Each row of a before or after table is a point. The points were changed in one or more steps. Then noise was added and the rows were shuffled. The steps act on columns, c1 being the first. What was done? A step turns or swaps two columns, mirrors them in a line or flattens them onto one, adds a multiple of one to another, or multiplies or shifts one. Angles are multiples of 10 degrees, from the lower column toward the higher: turns from -170 to 170, lines from 10 to 170 but not 90. Use the fewest steps. Two steps may share a column if one is a turn and the other turns, adds or multiplies; they go together, in the order done. Otherwise the lowest column goes first.
In the rows, zero is written as 128.

Before (12 x 3):
[[103  96 102]
 [135  89 114]
 [161 133 177]
 [129 146 149]
 [125 102 112]
 [107 105 114]
 [116 112 110]
 [146 169 182]
 [118 135 160]
 [139 160 164]
 [125 139 186]
 [156 167 142]]
After (12 x 3):
[[ 86  85 184]
 [153 169 101]
 [ 79 121 186]
 [145 149 109]
 [ 56 102 176]
 [144 158 114]
 [118 115 150]
 [105  97 165]
 [109 130 160]
 [112 153 115]
 [129 150 111]
 [117  80 143]]
Steps: turn c1 and c2 by -140 degrees; add -1 times c3 to c1

Before (14 x 6):
[[133 112 115 127 128 144]
 [152 123 117 136  89 139]
 [139  95 138 185 124 150]
 [ 95 103 143  86 127 109]
 [113 134 127 120 104 142]
 [157 112  87 117 179 166]
 [129  78 136  89 114 158]
 [129 127  78 152 162 188]
 [121 126 105 141 133 133]
 [152 140  88 142 184 158]
 [159 114 125 165 101 121]
 [133 102  40 134 137 171]
 [160  79 148 181  91 122]
 [142  96 136 182  69 148]]
After (14 x 6):
[[131 112  39  84 137 170]
 [130 136  78 102 162 188]
 [159 121  86  67 180 166]
 [152 130 117  86  91 140]
 [ 94 113 146  35 127 111]
 [143 105 134 132  70 148]
 [159 124 127 116 102 119]
 [160  87 148 129  90 120]
 [114 143 127  70 105 141]
 [134 123 114  76 128 147]
 [130  86 136  38 113 157]
 [140 106 138 137 126 149]
 [122 138 106  90 132 133]
 [150 150  87  92 183 156]]
Steps: shift c2 by 10; shift c4 by -50

Before (8 x 9):
[[ 82 140 155 114  72 138  98 157 179]
 [105 121 171 109 148 107 130 125 165]
 [157 155 170 161 138 115 173 146 109]
 [ 92 104  90 145 127 165 132 137 105]
 [130  89 124 164  72 134 121 113 151]
 [111 137  85 118 152 125 131 117  94]
 [156 102 138 158  92  97 110 173 119]
 [ 97 147  98  93 148 112 108 189 181]]
After (8 x 9):
[[102 132 169 109 150 102 117 123 165]
 [156  91 139 161 104  99 134 172 119]
 [ 97 153 102  89 142 110  86 191 183]
 [128  73 126 164  88 134 146 110 151]
 [ 96 105  90 144 135 165 144 139 106]
 [ 79 119 156 113  73 138  86 156 177]
 [110 144  87 116 147 126 122 118  94]
 [160 159 170 164 129 120 200 148 110]]
Steps: turn c2 and c5 by -20 degrees; add 0.7 times c4 to c7

Before (11 x 12):
[[137 191  72 126 130 134  78 143 125 143  89 122]
 [115 175 141  95 126 126 102 134 108 117 159 139]
 [154 145  75 116 159  83 106 119 120 134 162 119]
 [167 121 122  78 113  95 143 136 139  98 157 130]
 [115 135 120  98 137 106 161 159  80 129  88 163]
 [ 75 108 140 148 126 116 122 162  95 148 136 105]
 [ 86 182 132 129 160 192  95 105 126 148 100 130]
 [187 134  97 178 159 127 121 129  81 136 150 147]
 [ 99 135 176 157 112 116 143  83 119 158 153 156]
 [172 189 139  57 129 100 152 142 178 156 147 121]
 [156 130 116 101 154  58  81 153 147 103 152 148]]
After (11 x 12):
[[152 132 142 101  82 115 126 214 140  95 123 101]
 [152 103 176 110 106 102 124 131 156 114 135 159]
 [112  83 135 162  78 190 162 157 146 118 161 115]
 [ 89 125  75 151 140  74 143 167 132 120 119 109]
 [127  84  71 169 138 159 177 195 143 124 111 106]
 [ 79  90 100  92 174 111 142 180 126  80 147 145]
 [ 95 143 116 148 144  63 178 199 104 150  87 130]
 [114 128 136 221 170  95 103 190 167 170 120 128]
 [131 166 122 163 168  82 116 187  96 145 121 140]
 [137 110 139 186 119 102 156 184 114 111 146 128]
 [120 142 120 155 113 140 108 206 121  83  85 174]]
Steps: turn c1 and c5 by 110 degrees; turn c2 and c4 by 140 degrees; turn c6 and c11 by 50 degrees; mirror c7 and c12 in the line at 80 degrees; shift c8 by 50; mirror c9 and c10 in the line at 40 degrees

Before (11 x 18):
[[113 167 105 101 118 148 106 122 128 133 143 124 154 117 120  72 119 126]
 [137 100  77 120 165 105 189 170 111 161 124  91 108 121 157 129 101 117]
 [ 73  93 101 116 197  62 172 138 144 186 121 110 109  89 148 128  97 121]
 [100  72 127 144 181  82 190 163 152 152  98 118 106 107 130 143 177 127]
 [143 169 146 115 108 105 111 142 122 163 147 104 150 134  79 150 133 102]
 [107 106 105 142 122  98  78  86 145 132 157 187 147 141 163  85 135  96]
 [103 159 134 119 134 110 104  91 131 107 183 163 138 126 143 130 160  78]
 [ 89 130 141 176 178 115  79  80 104 130 125 130 173 107 142  89 129 108]
 [127 130 138 143 142  84  74  54 141 102 101 167  93 130 167  82 156  79]
 [160 159 142  68 102 107  87 170  89 130 134  87 166 109 126 110 144 116]
 [142 139 174  90 119  85 123 119 133 113 105 100 134 154 151 154 124 138]]
After (11 x 18):
[[125 129 118 142 142  86  76  74 144 112 105 174  94 109 168  81 154  79]
 [146 133  79  93 117  85 117 126 129 102 106 101 128 145 153 150 126 139]
 [140  99 179 119 165 100 190 157 109 160 121  91 111 142 159 132 100 114]
 [105 108 158 140 123  94  79  95 143 121 152 185 150 145 158  88 134  97]
 [105  72 126 145 183  86 189 153 155 157  95 116  99 127 127 146 180 126]
 [162 160 111  68 104 107  86 157  90 140 134  86 159 113 126 109 140 121]
 [ 86 128 112 175 178 116  83  92 102 140 124 128 175 116 143  91 125 114]
 [114 168 151 101 121 152 110 129 132 144 142 124 155 121 124  70 124 122]
 [105 155 121 120 137 107 105 101 131 113 185 160 140 114 146 131 161  78]
 [ 70  95 155 116 194  58 170 133 144 199 120 112 108 131 148 122  96 122]
 [144 170 106 113 105 102 109 139 121 149 149 100 152 155  79 148 137  99]]
Steps: multiply c3 by -1; multiply c8 by 0.7; turn c10 and c14 by 40 degrees

Before (10 x 24):
[[116 137  95  70 148 120 134 161  76 147 145 161 159  95 132 123  93 100
  129  88 124 114 115 112]
 [ 59  89 168 139 119 139 102 166  79 106 142 130 105  96 140 156 111 139
  140 183 135 152 136 163]
 [119 160  95 107 142 145 116 119  86 157 151 167 114 123 132 110 146 142
  105 153 109 109 131 118]
 [141 151  86 153 154 150  82 134  70 105 133 130 120 150 143 133 145 151
   90 145 136 113 101 130]
 [ 93 160 127  58  80 119 136 135 135 119 144 149 105 113 118 112 154 106
   95 168 143  84 109 144]
 [149 104 127 144  96  88 143 156  96 105 116 103 133 140 144 116 132 143
  139 121 147 108 112 117]
 [150 130  98 146 174 123 153 114 119 102 100 153  92 113 151 137 105 136
  133 131 121 149 149 109]
 [166 134 128 119 107  78 128 137 121 127  99 140 119 112  94 147  85  93
  100 130 143 117 138 121]
 [115 138 152 122 117 140 127 118 114 123 142 134 118  65 126 116 131  98
  146 109  97 134 120 130]
 [116 118 142 117 114 134  96 148  84 118 117 156 143 137 123 161 165  89
  124 148 125  67 148 147]]
After (10 x 24):
[[156 104 127 135  96  88 143 156 106 130 116 112 132 141 144 116 102 142
  140 121 147 108 108 137]
 [106 138  94  83 148 120 134 162 209 112 145 154 159  95 132 123  43 100
  129  88 125 114 111 132]
 [ 87 160 127  63  80 119 136 135  58 104 144 137 105 113 119 112 161 106
   95 168 143  84 103 164]
 [159 134 128 121 107  78 128 137 247 125  99 152 118 113  93 147  78  93
  100 130 143 117 141 141]
 [108 119 142 115 114 134  96 148   8 123 117 149 143 137 123 161 125  89
  124 148 125  67 154 167]
 [114 137 152 121 117 140 127 119 114 125 142 129 118  66 125 116 118  98
  146 109  97 134 117 150]
 [107 160  95 119 142 145 117 119  63 125 151 162 114 123 132 110 108 142
  105 153 108 109 132 138]
 [140 150  86 143 153 150  82 134  61 134 132 135 120 150 143 133  90 150
   90 145 136 114  93 150]
 [ 63  89 168 130 119 139 102 167 159 129 142 106 105  96 140 156  65 138
  141 183 135 152 138 183]
 [139 130  99 136 174 123 153 115 190 131 100 158  92 113 151 135  96 136
  133 131 120 149 155 130]]
Steps: turn c1 and c12 by 20 degrees; flatten c4 and c10 onto the line at 20 degrees; multiply c17 by 3; turn c9 and c17 by 70 degrees; multiply c23 by 1.3; shift c24 by 20

Before (14 x 48):
[[178 124 136 147  80  90 165 126 159 133  96 107  95  70 120 119 127  86
  159 171 136 178 178 106 145 181 146 143 116  84 117  89  93 167 160  84
  163 117 125 111 142 121 107 123 143 148  84 147]
 [125 102 136  94 134 139 145 158  82 142 170 119 150 118 158 109 132 125
  120  98 108 113 115 140 120 122 141 155 154 155  97 132 121 106 125 115
  136 119 147 150  94 132 111 101 103 154 142 114]
 [200 122 132 149 113 122 124 137 147  98 143  61 130 146 134 116 151 107
  120 111 151 133 159 100 158 157 133  95 109 114 174  98  82 146 126  93
  149 176 126 145 118  97 159 154 135 127  76 149]
 [139 138 143 118 158 142 126 195 124  92 170 112 142 131 138 156 146 123
  133 102 117 101 157 117 146 129 131 126 141 135 146 144 100 125 117 134
  149 139 124 154 124 166 126 155 105 153 109 122]
 [138  91 100 128  86 107 162 109 166 122  94  75  96  76 127 102  76  78
  161 151 173 185 178 124 147 176 134 158 165 116 121  91 129 143 175  56
  173 126 118  99 159 135  98 120 159 108 118 139]
 [138  79  80 141 101  63 137 124 131 138  93 113 103 154 129  88 125 116
  155 113 110 113 149 172 117 145 128 163 137 149 121  93 118 106 149 128
  209 108 108 108 146 113 118 103 147  72 121 121]
 [112 106 174 109 147 138 138 136 112  98 164 143 171 154 139 154 156 102
  113 136 106 111 127 141 154 100 119 147 163 156 110 132 134 111 122 134
  143 124 139 142  80 138  92 128 101 150 138 142]
 [119 111 123  98 138 150  99 185 114 101 150 123 157 158 144 135 155 113
  150 126 119 120 156 106 139 126 118 106 128 134 103 140 124 133 140 143
  108 161 144 141 105 135 124 124 114 160 128 127]
 [143 102 156 122 123 130 104 149 118 118 131 116  94 172 137 134 166 149
  105  91 137 107 153  91 139 125 147  90 145 109 161 132  89 143  97 135
  121 169  99 152 137 126 160 143 127 145  66 145]
 [137  85 106  76 143 167 144 136  83 124 172 150 167  77 173 151 104  91
  113 148  66 150 113 141 139 121 111 168 141 153 110  98 128 124 131 105
  130  96 130 108 113 145  70  91 102  94 138 139]
 [121  98  95 152  96  91 119 151 126 178 121 152 106 160 142  98 114  90
  118 112 110 114 155 150 126 153 124 163 171 143 130  99 117 119 168 101
  205 103 112 149 125 128 110  63 153  76 152 133]
 [144 142 140 124 126 124  99 147 122  96 158 121 159 158 134 132 155 147
  111  86 121 119 124 102 148 127 165 126 139 101 142 141 112 123 127 143
  132 148 149 150 112 137 165 134 119 103  79 151]
 [123 105 108 130 129 129 192 151 106 123 193 135 177 120 142 156 131  94
  113 147 111 123 131 154 122 124 113 159 143 137  92 107 160 103 134 109
  119 121 119 120 123 154  91  83  96 131 126 146]
 [174 129 132 113 117 105 122 143 162 113 114  81  97 143 134 113 131 121
  155 136 181 128 161 117 139 138 132 128 126  81 189 140  53 162 147 116
  120 164 116 158 127 103 170 153 124 123  77 159]]
After (14 x 48):
[[179 125 134 148   7  89 164 125 149 132  95 107  98  69 119 120 126  88
  160 171 136 179  79 106 144 181 145 144 114  87 116 161 135 166 161  82
  162 168 125 137 142 122 107 123 139 147  81 147]
 [137  85 106  77 165 167 144 134  81 124 170 148 164  79 173 149 104  92
  113 147  64 149 143 142 139 121 110 169 142 155 110 122 151 123 129 103
  131 166 130 111 114 145  71  90 104  93 137 138]
 [120 110 122  98 152 152  98 183 121 101 151 124 157 157 145 136 156 111
  152 126 120 119 101 105 139 125 118 105 127 135 102 145 114 133 141 143
  110 100 145 124 104 135 126 126 115 160 129 128]
 [136  90 100 129  20 106 160 109 152 123  96  74  95  76 129 102  75  77
  162 153 170 185  76 125 146 175 134 158 165 116 121 143 157 145 176  56
  172 143 119 138 160 134  98 121 158 107 117 138]
 [112 106 174 106 175 139 137 138 116  97 164 143 173 154 137 155 157 104
  114 138 107 111 130 140 151 100 119 147 163 156 108 121 127 113 124 134
  143 123 141 125  79 139  94 126 101 146 137 143]
 [143 102 156 121 116 128 106 150 127 116 132 115  92 172 136 135 168 149
  106  89 137 109 104  89 139 126 147  87 146 111 161 175  99 144  98 135
  123 115 100 128 135 126 160 140 126 148  67 144]
 [141 137 144 117 203 141 127 196 132  91 169 112 143 132 138 156 146 122
  134 102 118 100  98 116 146 129 131 128 137 136 148 145  96 125 114 133
  148 126 124 132 122 167 125 156 106 154 109 122]
 [145 144 141 126 122 122 101 145 130  97 157 120 160 159 134 132 154 147
  115  87 121 119 130 102 148 129 163 126 139 101 143 142 109 123 127 144
  132 112 149 130 112 138 164 130 118 103  76 152]
 [201 121 131 150  91 122 124 137 151  97 144  64 130 146 134 115 152 108
  120 111 152 133  99 102 158 157 132  94 106 116 175 199 121 146 128  94
  148 128 126 137 116  96 161 155 133 128  76 149]
 [123 105 107 129 130 127 190 152 105 122 192 133 177 121 141 155 132  93
  114 144 112 124 125 153 124 121 113 158 144 136  92 117 165 107 135 108
  119 128 120 122 124 156  91  83  97 131 125 147]
 [126 101 134  94 143 139 144 157  96 140 171 121 147 115 156 108 133 124
  122  98 108 114 141 138 120 123 139 154 154 154  99 124 120 108 123 115
  133 137 147 113  92 132 111  99 105 153 142 116]
 [123  98  95 151  47  90 119 152 132 179 125 152 107 164 143  98 115  90
  119 111 114 114 101 151 123 153 125 167 171 144 132 131 144 119 167 102
  206 165 112 133 125 128 108  62 155  77 154 134]
 [175 129 132 114 100 105 122 144 169 113 114  81  97 141 133 115 130 121
  154 136 182 127  95 116 140 137 133 130 128  81 188 188  71 164 149 118
  121 133 115 141 128 103 167 154 124 125  77 160]
 [138  79  80 141  60  63 138 123 122 138  94 115 103 153 129  85 125 116
  154 113 110 113 107 173 118 146 127 161 140 148 121 138 149 106 150 127
  211 163 109 125 146 114 118 101 147  73 120 119]]
Steps: multiply c5 by 2.5; flatten c9 and c40 onto the line at 20 degrees; multiply c23 by -1; turn c32 and c33 by -50 degrees; turn c32 and c38 by -140 degrees
